Each row is a point. Two turns around zero, p and q, are shown by what they do to some points. Where does a point land after both, in the order given? Backwards means that the second turn is done in reverse. Each puzzle has new turns, and all numbers are rounded.

Turn p:
[-16 -39] -> [ 40 -13]
[  2 -18] -> [18  3]
[-58  44] -> [-40 -61]
[26 13] -> [-15  25]
[47  0] -> [-3 47]
Turn q:
[-14  12] -> [-18  -2]
[0 3] -> [-2  2]
[-17 -65] -> [ 37 -56]
[58 36] -> [12 67]
[-27  15] -> [-29 -10]
Where do these land?
p, then q backwards: [ 25 -44] -> [ 49 -12]
p, then q: [ 2 -4] -> [1 4]
q, then p: [ 30 -30] -> [-5 42]
p, then q: [-54  36] -> [ 20 -62]
p, then q: [-3 43] -> [-24 -36]

Turn p:
[ -7  38 -31] -> [ 26 -31  29]
[-76  11  -8] -> [ 67 -15 -35]
[ 33 -23  -6] -> [-41  -3   1]
[43 -8 28] -> [-38  32  17]
[  7 -18  17] -> [-15  17 -12]
Turn q:
[ -2 -39  18] -> [-38   2  19]
[ 30  24 -31] -> [ 29 -35 -19]
[37 14 23] -> [ 22 -21  34]
[-65   1 -10] -> [-13  54 -35]
Where do these land?
q, then p: [33  8 29] -> [-19  40  -7]
p, then q backwards: [ -6  40 -33] -> [47 16 15]
p, then q: [-41 -63 -12] -> [-18 -29 -68]
p, then q: [-14  -1  35] -> [ 35 -10  -8]
p, then q backwards: [ 29  16 -20] -> [ 24 -21  21]

Turn p:
[ 28 -38  17 -70] -> [-74  -7  -4  43]
[  1  -3 -26  27] -> [ 14  18 -16 -25]
[ -3  29 -39   9] -> [ 17 -19 -26 -34]
[-37   1  31  23] -> [25  7 47 -2]
[11 10 16 11] -> [18  1 -1 17]
Turn q:
[ 13  15  24 -13] -> [30 13  5 -7]
[-23 -15  32 -19] -> [ 25 -14 -34 -12]
[ 11  14  20 -17] -> [ 27  11   5 -12]
[-22   8 -15  76] -> [-23 -27  13  71]
[ 37 -40 -34 -38] -> [-42  40 -13 -45]
[-15  18 -26  10] -> [-16 -22  24   5]
Where do these land?
p, then q backwards: [-34  34  23  56] -> [  7  59  43 -24]
p, then q backwards: [-19 -19  36  11] -> [28 33 -7 16]
q, then p: [ 14  -5   2 -46] -> [-26 -38 -11  10]
q, then p backwards: [ 35 -10  -9 -15] -> [ -6 -34 -13  16]
p, then q: [  5   0 -52  -6] -> [-24 -18   6 -43]

Turn p:
[ 14   1  -9  -7 -19 -11   1   3] -> [-10  -3 -13  -8 -12  18   4  -4]
[ 11 -13  -8   9 -18  49  17 -11] -> [ 11   2   8  21 -37 -12  36  12]
[  7 -18  13  -6 -11  -8  -1  12] -> [ 11 -14 -14  -7 -10   1  -6 -15]
[-22 -10 -14  -1  -9 -16   0  10] -> [-10   5   9   4  -9   8 -21 -20]
[-27   9   5   3  -1  -9  12 -17] -> [-16 -10  29  -3   4  -5 -10   3]
[  7   6  14  12 -16   8  -3 -16] -> [-10 -22  -4   8  -3  -7  14  11]
[ 7 10  4 32 -3  0 -8  1] -> [-14  -4 -17  16   2 -13  -6  17]
[ 10   4 -10 -16  76  -8  -6  -7] -> [ 40  34  10 -11  50  12 -13  25]
[-22  -2  -7 -19  -4 -10 -18   6] -> [ -7   4   8   1  13  10  -5 -31]
[14 12 12 -8  3  4  5 17] -> [  3   5 -15 -20   2 -12   8   1]
Turn q:
[ 16 -15 -17 -21  34  -5 -13 -17] -> [-12  -5  21  29  18  13 -28  10]
[ 18   3  25   6  16 -22   1  32] -> [-21  24   4   6   4 -31  17  21]
[ -4 -25 -15  -4   6  20 -11 -12] -> [10 -4  6 18 -7 32 -9  2]
[-37   3  -1   0 -26   4   0 -12] -> [ 30 -17  -5 -10  -2   6  16 -25]
[ -2  -6  -9 -22 -14  15  -1 -10] -> [ 11 -14  17  -7 -12  13 -11  -4]
[ -7  14  18  18 -30   3   5 -12] -> [  7   9 -14 -21 -12  -7   9 -30]
[ 11   4   8  12   7 -16  26  14] -> [ -4  11 -17  -1  -1 -29  -4  15]
[11 21 15  8 22  0 12 18] -> [-12  21  -8 -15  16 -14   1  21]
[ -6   0 -25   2 -15   1 -18   0] -> [ -9 -26  -3   3  -6  16   9  -9]
Where do these land?
q, then p: [-10  18  11 -21  11  11  20  -1] -> [ 17   5 -17 -22  21   6   6  -6]
q, then p: [-13 -16 -20  -6  -7 -20  -1  20] -> [ 11  -7  -8   5 -29  -2 -25   2]
p, then q: [ 25 -14 -27  20  -3  14 -25 -14] -> [-11   3 -45 -12 -15  17   3  14]
p, then q: [  2  14  -4  -5  17 -20   8 -20] -> [ 4 13 19 -5  9  9 12 23]
q, then p: [-14  10   1  -5 -29 -10   2 -14] -> [ 11 -22   9  -2  -4  26   4   6]
p, then q: [ -4  18  24   0  10  11  -9 -19] -> [  8  12  -3  21  11 -18  -2  21]
p, then q: [-15  11  15   8  16  10  11  29] -> [-17 -14  11   7  21 -26   4 -13]
p, then q: [-16 -16   7  -2  14   5 -16  -1] -> [-15  20  -5  13   7   0 -11  -9]
q, then p: [ 32  15   2 -16 -25   9 -10  13] -> [ -8 -23  19 -13  -1  -7   6 -36]
q, then p: [ 24 -15  -9   9  10  13   1  26] -> [-21  16  -6   3 -15 -22  -3 -22]
q, then p: [-12 -25  -1  19 -14 -23  20 -18] -> [-15  -7 -15  21 -11  30  -9  23]
